Every row gives one point. To make a cloud, some directions were put in groups of two or more. Within a group, all points are equally far from the middle, so they leave a hole (a ring in 2 directions, a hollow ball in 3). The other directions are filled evenly. Then the cloud was stretched, turned, moved and blurred a little. How many holes are there, and how many directions does each take, smallest first?
(in the rows, 128 means zero)

Cloud (13 x 2):
[[ 87 122]
 [167 163]
 [ 86 142]
 [137  91]
 [154 175]
 [121 179]
 [120  91]
 [104 101]
 [174 123]
 [174 121]
 [138 180]
 [105  99]
 [162 168]]
Holes: 1 (2)

Cloud (22 x 3):
[[ 92 145  77]
 [ 98 163  72]
 [159  90 134]
 [188 154 112]
 [113 124  97]
 [154 124 124]
 [147 172  91]
 [112 119  96]
 [131 105  76]
 [101  85 132]
 [ 96 135 126]
 [146 161 145]
 [119 146 159]
 [150  83  70]
 [192 163  92]
 [155 116  98]
 [156  59 108]
 [137  76 104]
 [130  76 133]
 [124  83  92]
 [156 166 114]
 [ 85  88 146]]
Holes: 0

Cloud:
[[150  81 143 184]
 [124  98  78 151]
 [132 134 165 129]
 [158  99 174 175]
 [152 149 171 152]
 [154 137  69 140]
 [122 162 101 162]
 [112  94 145 141]
 [163  78 140 165]
 [175  72 113 102]
 [124 120  90 185]
 [181  86 136 167]
 [151  92  86 170]
 [161 176 141 165]
 [121  75 113 140]
 [152 107  84 182]
 [138 154 135 102]
 [117  95 103 168]
 [127  80 135 157]
 [106 120 122 190]
 [166 157 126 122]
 [192 118  98 139]
 [179  85 138 137]
 [157  98 168 150]
 [123  98 155 184]
 [187 111  88 112]
 [169 130 173 154]
 [103 104 137 154]]
Holes: 1 (3)

Cloud:
[[105 131 156 145 142  57 181 121]
 [124  85  84 136 166 110 107 123]
 [177 110 108 163 138 190 148 120]
 [151 158 119 105  91  89 100 171]
 [ 96 163 114 192 101  90 147 173]
 [198 131 118 157  95 127 175  88]
 [127 128 157 149 161  97 205 131]
 [ 82 144 140 118  70 149 149 121]
 [141 165 139 121 107 118  72 161]
 [141 161 154 122  61  94 120  98]
 [153 114 149 154 181 138 155  87]
 [159 151 166 135 109 188 115 129]
 [146 173  71 166 144 133  96 138]
 [170 131  98 115  74  99  93 147]
 [166 162 121  96  96 154 170 180]
 [174 156  95 167  85 153 145  82]
 [ 83 153 153 151  90 123 177 137]
 [171 194 118 160 124  91 186 123]
 [172 176  78 130 137 122 148 187]
 [168 140  95 111  68  84 117 143]
 [110 157  83 168 101  81 173 167]
 [119  92  97 158 112 167 176 115]
 [138 101 173 126  96 150 118 165]
 [164 115 166 108  70 111 140 145]
 [133 103 172 135 140  67 166  93]
 [ 93 160 146 174  82  85 100 146]
 [115  91 103 119 120 106 153 195]
 [138 181 135 102 125  70 113 150]
 [140 127 172 106 161 147 193 132]
 [108 169 122 168 157 121 106  91]
 [153 100 168  88 106  95 178 124]
 [144  71 100 117 105 170 153 105]
 [104  97 160 161  96  74 148 102]
 [158 137  94 118  58 161 102 133]
 [119 112 156 157 166  55 140 115]
 [ 91 120 109 193 133 132  97 132]
 [147 168 119 110  93 168 125 187]
 [ 96 129 108 188 159 101 107 153]
 [110 130  87  78 158 102 156  98]
 [187 155 166 130 144 112 176  91]
 [120 170 118 104  63 155 153 154]
 [111 154 111 160 154  60 174 117]
 [161 160 158 135 112 102  81  97]
 [133 180 143 130 126  87 134  72]
 [121 175 151 146  79 153  95 157]
 [154 116 179 153 144  67 130 154]
 [147 144  96  95  64 102 123  96]
 [ 90 164 106 111 123 162 103 164]
 [129 173 115 169 135 133 116  73]
 [177 141  91 128 126 189 138 172]
 [127  91 176 126  95 118 120 166]
 [ 82 129 152 171  79  84 135 134]
 [115 124  72 143 141  73 121 103]
 [154 158  84 166  71  74 137 151]
 [189 120  94 130 115  85 103 145]
 [107  86  85 111 137 115 100 104]
 [160 112  94 123 179 141 189 151]
 [ 93  95 117 107 148 118  92 158]
 [ 95 114  93 187  94 140 111 111]
 [113 113 148  95 149 178 167 155]
 [158  92 151 187 104  97 109 135]
 [156 172 131 175 128 118  84  94]
 [127 117 132 154 179  99 162  84]
 [159 161 136 103  99 146 149 193]
 [137  89 118  73 152 128 164  86]
 [129 103 138  97 154 188 136 149]
 [163 174 149 110 149 127  98  99]
 [149 160 147 166  81 112  94  84]
 [175 132  86 144  88 184 111 145]
 [106 120  82 114 130  89 190 169]
 [ 84 177 145 169 105 115 144 176]
 [137 172 138 107  61 123 154 159]
 [103 148 146 159  77  80 121  86]]
Holes: 3 (2, 2, 4)

Cloud, 98 rows:
[[117 179 102 124 128  78  96 194 112]
 [113 164  85 145  77 133 143 114 124]
 [131 122 161 189 140 154 136 107  83]
 [101 156 117 136 168 181 116 141  71]
 [161 172 133 167  99 132 117 185 151]
 [121 139 127 151 135 189 170 141 118]
 [104 132 121  53 110  86 140 163 134]
 [138 160 186  78 157 123  85 153 175]
 [176 159 137  71 135  95 149 124 157]
 [178 162 108 117  90 132 162 197 113]
 [190 134 122 153 134 160  88 164 162]
 [111 110 111 132 131 171 137 189  71]
 [129 106 174 131 115 100 151 126  67]
 [126 150  60 106 134 130 124 123 155]
 [125 138 188 144 139  94 101 133  71]
 [145  95 160 186 111 109 111 105 111]
 [150 154  95 123 121 124 139 150  36]
 [109 184 146  80 110 125 169 138 144]
 [127 105 147  73 171 129 137  90 106]
 [ 89 181 134 148 163 116 106 110 154]
 [182 136 141  69 177 143 101 124 114]
 [139  83 157 109 125 127 146 143 174]
 [119 198 100  88 123 107 147 180  80]
 [167  99 140 178 136 136 106 114  71]
 [129 167 169 163 132  68 120 174 130]
 [104 136 100  49 134  98 138 152 104]
 [153 159 132 132  85 148 179 179  98]
 [137 154 192 133 119 175  98 152 118]
 [154 193 170 108 173 134  97 138 156]
 [131 202 110 105 133 134  78 158 129]
 [104 102 159  93 182 136  76 105 110]
 [118 160 189 102 167 145 102 198 157]
 [ 81 146 147 196 131 115 129 114  92]
 [ 88 165  99 107  94 101 168 171  81]
 [206 116 161 132 146 145  88 181 131]
 [ 79 145 151  88 116  87 156 126  86]
 [ 71 117 145 117  79 113 125 104 126]
 [125 141 121  97 157 154  63 198 158]
 [147  95  95 117 123 167  75  97 146]
 [102 171 109 124 142 160 163  87 118]
 [125 187 130 117 145 154 112 183 178]
 [162 141  95 102  98 119 161 107  67]
 [ 74 163 139 127 155 116  81 109 158]
 [206 158 147 120 121 149 100 176 153]
 [ 89 112 156  63 110 143 105 122 119]
 [169 132 150  94 143  59 102 165 104]
 [193 163 154 124 100 106 105 137  82]
 [121 206 119  97 128 130  98 155  85]
 [ 71 150  97 158 176 136 116 136 141]
 [ 58 151 134 117 128 129 127  80 136]
 [135 107  99 174 157 186 117 114 117]
 [122 148  96  99 142 190 158 135 117]
 [139 150 102  76 121  93  95 178  79]
 [168 132 140  87 166 123 100  98  85]
 [169 161 119 158 158 135 154 208 116]
 [147  94 126 139 190  93 129 136 150]
 [ 88  97 172 174 130 130 144 133 134]
 [ 95 143 125  50 114 144 122 170 118]
 [195 127 138 122 178 155  78 150 164]
 [111 176 124 101 181 157 136 201 114]
 [113 134 174 184 128  95  98 115  98]
 [122 120  96  83 119 114 100 118  64]
 [153 124 175 129 118 165 166 149 107]
 [107  79 106  82 152 145 121  86 150]
 [ 92  97 149 108 178 125 104 145  74]
 [136 106 137 110 145 108 112 226  91]
 [120 172 109 129 123 117 157 196  49]
 [118 131 111 170 136 124  91 217 136]
 [ 81 128 140 154 156  88 143 194 133]
 [104 165 119 187 162 131 136 106 120]
 [161 108  85  99  88 124 155 158 129]
 [161 185 147  82 155 107 162 128 134]
 [105 144 146 171 155 170 129 116 164]
 [136 131 153 123 145 113 153  84  70]
 [137 133 102 111 165 180 154 174  95]
 [154  99 166 105 129  91 135 181  82]
 [123 106 178 180 153 156 106 107 148]
 [161 106 102 122 101 102  64 139 141]
 [ 85 173 115 133 170 137 173 146 122]
 [ 64 154 117  89 154 155 134 128  92]
 [113 123 167  53 114 127  96 129 117]
 [175 150 160  88 131 109  78 101 123]
 [179 106 126 109 140 168 158 171 113]
 [ 76 168 134 113 106 103 169 106 106]
 [106 169 150 152 149 123 103  72 121]
 [149 152 188 146 128  82 125 199 130]
 [ 85 129 118 157  78 169 121 145 102]
 [143 115 101 199 110 156 132 137 107]
 [181 101 133 110 135 130  73 202 144]
 [116 186 142 127  91 113  93 185  80]
 [ 82 104 101 124 161  94  89  96 131]
 [167 123 107  85 161 154 110 203 155]
 [136 122 122  93 193 149  67 179 119]
 [143 153 187  70 101 104 110 154 120]
 [ 93 154 125 139 124 185 133  99 146]
 [185 135 141 111  95 148 170 165 114]
 [170  97 165 114  91 141 100 116 101]
 [196 120 117 162 145 111 112 192 128]]
Holes: 3 (3, 3, 3)

Cloud:
[[112  90 209 145 161 134 108 130  93]
 [149  84 184 128 110 105 122  86  86]
 [153  78 129 102  85 166  98 163 135]
 [128 175 110 168 160  90  77 147  96]
 [ 83 172 124 139 194 102 133 123 103]
 [102 207 110 142 123 148  90 134 162]
 [119 105 141 110 127 105  52 148 122]
 [155  87 163 120  60  83 127 169 125]
 [102 144 111  95 110 166  70 125 138]
 [145 144 111  72  81  87 130 213 125]
 [151 108 113 112 142 142 138 150  56]
 [129 162 126 152 136 174  61 146 142]
 [128  88 143 193 141 129 151 135  75]
 [144 153  96  97  70 177 111 107 110]
 [125 147 132 109 126 136 170  73 111]
 [ 85 105 105 157 129 169  65 147 110]
 [136  59  93 154  92 133 109 141  82]
 [ 98 140 115 129 134 191  76 119 119]
 [ 94 170 134  94 140 156  86 132 141]
 [157 162  82 119  57 128 159 161 150]
 [107 184 124 168  81 126 106 103 144]
 [122 141 120 107  92 101 122 128  56]
 [118 179 117 141 151 127 168 128  72]
 [133 181  95 125  48 115  89 139 130]
 [140 109 135 130 178 169 122 151  89]
 [134 112 124 174  91  83 103 104  93]
 [ 99 149 159 149  86 114 170 194 111]
 [154 175 127  95 109 106 167  97 101]
 [175  71 153 106 110 127 130 104 113]
 [118 115 158 136 165 162 104  69  87]
 [150 159 114 141 182 117 151 183 142]
 [127 135 117  59 100  83 148 155 112]
 [124  62 112 149  65 116 147 145 117]
 [169 160 168 158 145 123  98 108  88]
 [ 56 151  99 168 157 137 130 123 128]
 [100  96 135 177  98 134 100 118  59]
 [135 153 148 139 188 134  70 122 114]
 [185 192 117 149 121 140 142 152 129]
 [ 89  83 116 116  91  83 152 136 101]
 [104 158  58 134 133 111 130 143 173]
 [129 108 142 101 128 166 117 196 139]
 [ 98 152 125 170 107 128 112 140  56]
 [108 130  81 133 172 118  81 146  82]
 [ 77 111 196 153 116 116 108 111  98]
 [150  80 115 152  92 105 161 165  74]
 [126 150 112 175 107 150 159 169  80]
 [111 154 145  78 140 154 126 105  99]
 [127  95 202 147  71 122 141 144 122]
 [147 105 147 143  77 113  79 167 156]
 [133 119  85 108 147 155 159 172 135]
 [134 123 140 125 175 166 154 164 104]
 [ 91 170 167 150 104 113 108 124 162]
 [111 183 123 125 121  77  75 153 127]
 [111 131 159 133 170 160  72 100 141]
 [123  84 125 123  74  70 111 156 141]
 [160 112 143 140  57 103  98 173  83]
 [108 157 149 147 169  76  87 123 126]
 [153 178  84  99  63 131 144 144 166]
 [141 128 105 138  79 109 159 181  61]
 [139 171  95 138 113 141 147  99  75]
 [189 154 114  99 134 102 108 183 117]
 [163 142 111 125  83 151 182 137 116]
 [149 215 144 129 133 146 155 120 118]
 [106 137 168  94 129 120 171 178  79]
 [119 129  58 106 123  96 162 139 124]
 [144 109 153 104  77  94  75 116 143]
 [ 89  68 154 143 107 146 137 202  90]
 [ 76 160 164 155 118 152  81 125 114]
 [156 138  59 107 100  96 152 183  93]
 [154 132  74 136  64 103 154 194 124]
 [185 191  71 130 118 110 112 139 109]
 [114 123  95  89 143  95 148 212  91]
 [179 113 129 119 117 149 141 127  68]
 [114 101 161 177  92 171 110  80 113]
 [ 76 100 139 181 173 114 113 109  79]
 [100 138  98  84  64 140 105 132 130]
 [113 171 107 119 154 185  90 131 125]
 [148 147 173 163 140 172  97 144 131]
 [125 156  64 100 125  86  99 165  96]
 [119  53 103 150 117 120 103 131  72]
 [104 108 105 153 162 134 168 192  77]
 [104 162 117 194 162 100 124  97 134]
 [191 130 132 118 116 139  74 129 144]
 [143 115 144 153 126 121 132  53  97]
 [125  96 170 121 156 145  76 141 142]
 [100  95 100 161 172 157  91 100 109]
 [183 184 110 130 145 103  92 151 107]
 [139 192  84 109  78 127 125 179 172]
 [127 121 163 176 135  87 128 200  98]
 [147 172 104 140 116  72 115  92 109]
 [ 76  85 145 105 148  88 156 162 106]
 [105 135  66 129 145  98 144 226 118]
 [144 121 131 128 118 122 133 148  37]
 [129 143 126  93  43 118 139 121 158]
 [166 120 108 144 154 118 125 150 165]
 [131 211 153 107  97  91 122 153 139]
 [105  73 127 134 103 132  74 162 151]
 [ 72 114 124 175 134 110  93 154 157]
 [155 152 102 139 125  72 155 107 149]
 [174 155 115 156 122  98 177 154 123]
 [131 154  58 106  62 123 146 163 140]
 [ 81 144 101 134  97 170 119 134  88]
 [110 188 122 154  71 137 130 152  99]
 [ 94 143 148  96 155 110 167 128  88]
 [ 85 164 122 143 116 115 122 161 184]
 [101  60 147 113 115 123 129 212  92]
 [124 218 135 145 131 151 134  98 142]
 [ 73 104 176 110 124 150 127 111 138]]
Holes: 3 (3, 3, 3)
